Each row is a point. Each copy is the shape, with its points in the same order, stretched, turned, moved and blurred by noise. Some copies are also mirrored. Which?
In the rows, zero is written as 128.

Shape (7 x 3):
[[125  92  84]
 [137 150 108]
 [118 127 154]
 [192  75 157]
 [127 100 114]
 [132 167 125]
 [171 133 117]]
Copy 1 (7 x 3):
[[ 83  94 136]
 [138 152 130]
 [171 107 160]
 [110 120 249]
 [113  99 153]
 [165 162 128]
 [118 161 172]]
Copy 1 is: mirrored
Copy 2 (7 x 3):
[[107 110  70]
 [157 142 102]
 [114 144 136]
 [119  71 186]
 [106 119 104]
 [164 157 114]
 [166 116 130]]
Copy 2 is: only turned
Copy 3 (7 x 3):
[[102 151 178]
 [124 151 122]
 [104  99 125]
 [169  85 185]
 [106 127 163]
 [123 142 101]
 [155 139 141]]
Copy 3 is: mirrored
Copy 4 (7 x 3):
[[111  54 111]
 [154 118 102]
 [ 98 138 126]
 [118 101 216]
 [104  87 121]
 [156 136  97]
 [162 109 137]]
Copy 4 is: only turned

Shape (9 x 6):
[[ 87 142 177 140  91 166]
 [143 157  87 155 115 180]
 [161 132 108 125 140 103]
 [ 85 127  50 146  82 111]
 [177 153 135 145  83 135]
 [ 97 124 151 161 160 150]
 [163  73 123 151 166 104]
 [170  66 114 146 117  79]
 [121 153  95 172  87 104]]
Copy 1 (9 x 6):
[[109  74 190 103 134 167]
 [172  87 149 154 156 155]
 [137 150 134 137 134 123]
 [106  69  91 179 184 140]
 [137 136 187 160 126 157]
 [136  92 171  96 161 105]
 [133 135 146 133 127  55]
 [108 137 145 170 124  59]
 [120  99 148 178 185 149]]
Copy 1 is: only turned
Copy 2 (9 x 6):
[[ 93  79 156  75 124 128]
 [162 172 190 106 130 177]
 [146 169 118 150 121 129]
 [141 138 178 135 209 112]
 [129 200 150  95 106 132]
 [112  90 157 141 109 134]
 [175 139 113 185  92  99]
 [168 162 114 165 117  40]
 [111 167 188 147 159 112]]
Copy 2 is: mirrored

Shape (12 x 8):
[[108 103 178 121  93 164 132 128]
 [157 123 148  83 142 147 165 131]
 [149 166 186  79 127  63 116  83]
 [ 70  92 124  93 162 125  70 141]
 [143 148  87 117 118 117  82 135]
 [166  99 132 165 138  69  68 172]
 [109 132 157 142 101 131  97 121]
 [172 112 108  91 128  76 164  68]
 [173  88  93 127  98  94 139 114]
 [148 116 116 105 120 146 103  66]
 [127  81 136 161 184 115 168 172]
 [138 104 140 118 188  88 122 149]]
Copy 1 (12 x 8):
[[122  54 154 133 131 134 146  87]
 [100 126  99 103 115 115 158  58]
 [114 167 101 157 156  19 150 125]
 [ 77 123 126 168 179 161  67 117]
 [135 192 139 128 128 142  94 153]
 [107 211 113 168 153 149 180 186]
 [128 101 154 137 145 124 128 146]
 [163 148  61 187  80  83 147  93]
 [164 153 102 190  82 138 166 118]
 [174 110  99 135 148 137 101  97]
 [ 70 121  70 122  97 162 185 115]
 [ 73 170  71 142 142 132 157 123]]
Copy 1 is: mirrored
Copy 2 (12 x 8):
[[124 101 117 113  81 176 102 154]
 [126 117 137 110 154 192 145 131]
 [205 132 166 167 126 211 112 127]
 [193 112 117  53 134 164 114 172]
 [173 138 167  87 110 144 145 123]
 [190  65 149 122 123 114 133  96]
 [161 119 130 124  78 160 119 132]
 [156 155 154 121 162 186 103  79]
 [134 122 168  96 146 129 104  76]
 [158 132 147  68 101 204 118 101]
 [121 110  65 142 176 108 132  91]
 [178 103 114 113 172 147 146 118]]
Copy 2 is: only turned
